Every row gives one point. Any point is a mix of the corners, with weights that add up to 1. It lies inside the corners' shape when no weight is negative. Is each point inside? If not, which corners have a negative weight?
In the rows, zero is written as 128.

Corners:
(1): [126 187]
(2): [181  58]
(3): [ 90 129]
Points:
[160  81] -> inside
[110 153] -> inside
[126 171] -> inside
[149  77] -> outside (1)
[112 190] -> outside (2)

Corners:
(1): [102 212 144]
(2): [133  59 189]
(3): [242  86 135]
(4): [107 122 123]
Points:
[176 109 151] -> inside
[155 131 124] -> outside (2)
[111 150 134] -> inside
[140 163 153] -> outside (4)

Corners:
(1): [172  28 115 140]
(2): [188  98 131 112]
(3): [121  89  89 151]
(4): [ 14 222 179 161]
(5): [169  85 149 186]
Points:
[154 100 141 134] -> outside (3)
[119  96 109 142] -> outside (5)
[135 114 149 170] -> inside
[ 85 143 134 152] -> inside
[105 168 140 119] -> outside (1, 5)

Corners:
(1): [ 94 219  96 127 219   7  93 116]
(2): [140 133 184 126 134 109 176 138]
(3): [165  78 170 137 103  88  79 107]
(4): [118  53 214 154 112 109  72 148]
(5): [ 51  93 115 155 177  94 200 201]
(6): [156 139 126  97 108 135 109 177]
(7): [198 186  63 107 122 154  26 108]
(8): [ 30 132  73  49 174 130 194 164]
(9): [ 17 208  52 112  94 136 112 126]
Points:
[129 147 123 125 127 120 106 160] -> outside (3, 8)
[141 109 147 126 117  98  98 127] -> inside
[ 91 150  81  97 135 148 153 163] -> outside (1, 3, 4)
[118 110 146 118 123 130 134 149] -> outside (1)
[188 131 153 121  88 141  80 133] -> outside (1, 5, 8)
[112 122 128 117 151 103 131 151] -> outside (9)
[ 82 147 115 119 157  82 153 153] -> outside (4, 7)

Corners:
(1): [176  82 181 181 173 178  80 176 102]
(2): [104  94  51 200 103 227 107  71  95]
(3): [ 88 134  89  93  87  82 124 206 123]
(4): [116 141 132 153 105 116 102 166 166]
(5): [134  95 116 174 152 186 144 105 102]
(6): [221 168 135  45  57 110  86 179 114]
(7): [181  42 181 183 149 148 139 195 127]
(8): [103  60 116 211 125 147 140 116  72]
(9): [175  83 164 124 149 106  78 175 159]
(10): [156 194  26 129 116  51 147 223 107]
Points:
[156  98 135 162 140 136 108 192 129] -> outside (5, 6, 8)
[123  58 162 224 157 199 101 111 122] -> outside (3, 6, 10)
[157 113 123 155 150 104 131 204 134] -> outside (2, 6, 8)
[171  99 152 139 128 121 133 206 127] -> outside (2, 8, 9)
[150 112 112 121 117 121  87 168 121] -> outside (4, 5, 7)
[141 114 123 150 115 139 114 166 118] -> outside (9)
[154 103 146 146 135 127  95 169 139] -> inside
